Every row gives one point. The points of each table are mixes of a few directions, plus a little noise. How many directions does each table use, and how many do they share? Where both have some left over, give the other angles between the two spaces (their principal angles), to ten degrees, smallest first.
In the rows, zero is written as 128.

First, 7 rows:
[[144 124]
 [ 99 134]
 [ 57 144]
 [119 130]
 [160 121]
 [111 132]
 [207 111]]
Second (5 x 2):
[[152  53]
 [126 133]
 [113 176]
 [133 114]
 [117 163]]
Directions: first 1, second 1, shared 0; angles 60

First:
[[129 177  88 144]
 [128 158 104 138]
 [128 103 148 119]
 [128 126 130 127]
 [129 169  95 142]
 [127  36 203  98]]
Second (5 x 4):
[[120  98 170 118]
 [167 228 135  98]
 [105 101 124 147]
 [104 103 102 156]
 [143 111 109 120]]
Directions: first 1, second 3, shared 1

First, 6 rows:
[[ 97 118  93 111  93 123]
 [131 148 110 175 106 100]
 [178 133 108 110 149 158]
 [ 34  89 181  86 119 118]
 [188 141 105 125 148 153]
 [139 139 172 161 152 116]]
Second (7 x 6):
[[152  58 131  95 195 128]
 [137 118 132 151 133 119]
 [ 94 200 150 121 128  91]
 [150 109 106 188  67 159]
 [126 119 144 100 183 104]
 [134 130 121 163  97 136]
 [102 160 114  78  94 158]]
Directions: first 3, second 3, shared 1; angles 50, 70

First:
[[140 128 131 143 170 159  74  92  92]
 [ 89 122 160 156 125 146  99 105 114]
 [180 136 174 114  53 128 103 153 115]
 [162 133  84 110 173 127 134 126 126]
 [114 127 138 122  86 107 163 155 153]
 [157 131 167 144 128 165  50  98  80]
 [ 43 116 127 154 145 122 158 116 151]
 [ 51 118 140 140  91 100 188 149 172]
 [208 140  84  88 144 117 139 148 127]
 [135 130  75 109 165 110 171 139 150]]
Second, 7 rows:
[[151 164 195 200 184  73 113  96  60]
 [ 97 115  68 110  84 154 153 153 160]
 [150 129 158 119 150 113  89 110  88]
 [101 110  80  82  91 121 150 155 145]
 [ 76 105 117 116 124 157 123 120 152]
 [172 143 183 141 164 108 141 122 143]
 [149 131  94 128 100 171 128 141 149]]
Directions: first 3, second 5, shared 2; angles 90

First (10 x 11):
[[ 91 128 139 115 105 128 124 103  85 131  96]
 [226 125  74  83 105 109  23 188 119 124 156]
 [ 67 118 167 113  96 131 156 100 135 100 126]
 [ 89 159 153 158 162 156 209 128 129 121 112]
 [173 106 122 110 102 102  49 166 171  89 180]
 [131 131 141 144 140  99 104 166 128  93 143]
 [ 97 142 138  95  93 171 157 102 117 125 108]
 [119 141 129 194 175 169 162  87 150 169 109]
 [140 115 109 152 159  96 123 119 103 166 112]
 [147 115 108 116 143 119 174 121 143 160 137]]
Second:
[[114 137 112 124  61 111 155 164 146 160 129]
 [142 113 141 125 215 142  82 102 108  88 116]
 [156 122 169 149 211 173 112  34  85  87 156]
 [117 128 118  87  97 142 128 159 104 164 132]
 [127 129 137 137 175 152 122 132 140 115 127]
 [142 134 154 148 182 169 141  80 127 101 149]
 [121 136 100 103  85 109 168 173 175 133 109]
 [104 135 128 170  94 114 121 167 144 165 132]
 [129 118  93 111  31  41 125 142 125 140 102]]
Directions: first 6, second 5, shared 2; angles 60, 60, 90

First, 8 rows:
[[137 132 126 118 147 125 134 135 114 117 126 124 140 144]
 [128 129 144 104 152 137 114 132 132 120 123 130 150 118]
 [136 136 168 123 163 102 132 117 152 107  97 112 106 137]
 [135 119 140 125 125 121 117 140 142 127 133 113 114  94]
 [104 110  66 206   7 134 142 117 130 184 171 143  73 106]
 [141 131 132 116 151 120 134 137 117 113 124 118 135 140]
 [109 138 127 111 142 156 120 110 122 134 119 159 169 151]
 [134 128 121 122 135 129 131 136 116 123 133 125 137 134]]
Second:
[[112 135 123 136 147 125 157 123 151 129 139  94 139 106]
 [144 119 135 110  96 121 133 121  94 120 121 136 123 164]
 [137 115 167 133 103 110  84 122  94 108 142 161 132 127]
 [153 124 122 122 142 115 135 156 128 119 130 103 109 113]
 [120  98 131 121 135  93 113 125 166 124 145  92 143 113]
 [ 88 112 111 138 152 118  70 146 183 153 126  70 131 147]
 [143 120 115 109 105 144 116 118 121 140 106 185 124 158]
 [134 168 140 147 131 154 169 129  81 116 129 143 119 113]
 [121 162 107 137 142 172 173 113 133 144 114 169 132 112]]
Directions: first 4, second 6, shared 1; angles 40, 80, 90

First:
[[125 130 114 144 109 146 154 125 153  89 140 135 109 141  76 133 152 159]
 [165  75  31  42  94  62 129 116 205 135  26 176 152 158 135 112 173 124]
 [105 139 135 126 143 124  97 127 100 144 126 121 145 118 158 116 111 135]
 [207 116 149 129  85 106 174 138 171 119 160 123 125 129  84 147 130  77]
 [197 101 122 112 127 105 167 142  84 146 152  97 113  78  80 161 135 134]
 [112 148 171 136 165 122  84 135  39 175 159  90 150  81 177 124  82 124]
 [ 88 177 174 163 105 136  84 119 161 108 161 137 165 160 158  92  96 105]
 [105 104  86 123 169 157 154 129  77 127 105 121  82 104 100 153 160 194]
 [101 135 128 142 139 150 127 125 122 117 129 130 116 133 126 127 132 147]
 [ 76 155 170 164 143 171 112 122 168 120 121 149 121 177 187 114 109  81]]
Second (9 x 18):
[[ 36 153  98 136 113 155  88 102 217  81  73 187 143 210 166  80 146 145]
 [104 117 103 144 128 172 170 121 184  86 100 158  83 172 101 138 167 142]
 [159 143 147 123 104  90 104 133  99 139 172 103 167  95 113 118 104 130]
 [ 90 148 126 122 122 117  80 118 143 129 112 143 163 147 169  95 114 128]
 [110 154 157  97 145  70  27 128  64 196 127 108 209  93 229  87  63 101]
 [172 110 133 133 131 132 172 139 106 131 151 108 100 102  86 160 137 127]
 [142 118 124 135 127 141 158 131 134 117 133 127 105 128 100 144 143 133]
 [166 108 130 133 136 139 175 138 111 130 143 113  94 108  91 161 141 127]
 [173 102 134 130 147 138 178 142  95 143 141 106  89  98  98 168 137 120]]
Directions: first 5, second 3, shared 3

First (9 x 24):
[[139 209 154 104 174 124 237 107 155  94 150 126  96 153 179  90 183 162
   75 120 106 203 148 164]
 [119 116 120 135 131 139  98 102  95 136 129 131 112 158 134 141 115 127
  125 135 133 128 123 105]
 [193 103 140 157  64 146 209 239 167  93 135 164 111  99 132  93  76 125
  127 164  68 124  75 196]
 [ 74  88 125  91 134  97  82 194 190 142  82  67 177  67 105 172 132 126
  160 107 142  99 106 159]
 [107 128 110 119 147 129  73 112  76 146 125 108  87 157 152 132 124 133
  128 162 143 139 131 120]
 [121  87 144 142 110 137 143 124 173 119 117 141 179 120  99 170 113 121
  130  78 113 102  99 107]
 [119  98 113 142 117 135  65  98  93 149 124 134 137 138 105 149 108 111
  147 127 149  97 132  86]
 [145 123 104 150 113 137  67  92  55 152 144 150 104 150 118 112 107 111
  146 161 151 107 152  88]
 [136 201 140 108 162 105 177  84 151 122 147 129 149 112 127  91 194 136
  115  99 146 153 188 127]]
Second, 11 rows:
[[126 170 133 143 136 137 135  94 138 136 120 131 143  97 102 138 176 137
  130 124 151  93 124 120]
 [162 212 121 146 164 162 157  56  55 124 161 155  48 171 166  72 166 140
  101 170 137 160 171 111]
 [104  77 111  85 120  89  83 222 135 134 111  81 118 118 152 122  85 121
  147 153 122 153 123 173]
 [191 113 111 166 119 185 132  89  31 109 172 191  39 219 172  73  61 106
  116 164  91 167 163  80]
 [ 97 104 124  98 122  90  96 184 155 142 106  87 151  99 123 148 121 133
  142 135 139 125 108 163]
 [122 107 135 132 120 132 130 146 171 127 110 124 169  87  98 151 128 118
  148  97 126  93 117 124]
 [133 197 122 140 150 137 127  79  89 141 138 130  94 129 132 109 178 146
  120 165 157 122 140 127]
 [ 82 121 148  88 140  80 150 159 211 126 104  86 195  90 113 168 160 146
  120  79 134 134 109 161]
 [109 108 129 122 105  94 111 116 111 142 137 127 143 163 128 159 115 148
  105 137 135 143  92 129]
 [174  65 137 152 115 179 169 136 143  88 140 176 127 159 134 111  56  87
  135  75  68 139 152  85]
 [110 132 137 133 124 125 123 132 173 138 105 117 178  73  86 160 159 129
  145 105 146  79 110 131]]
Directions: first 5, second 5, shared 3; angles 50, 60
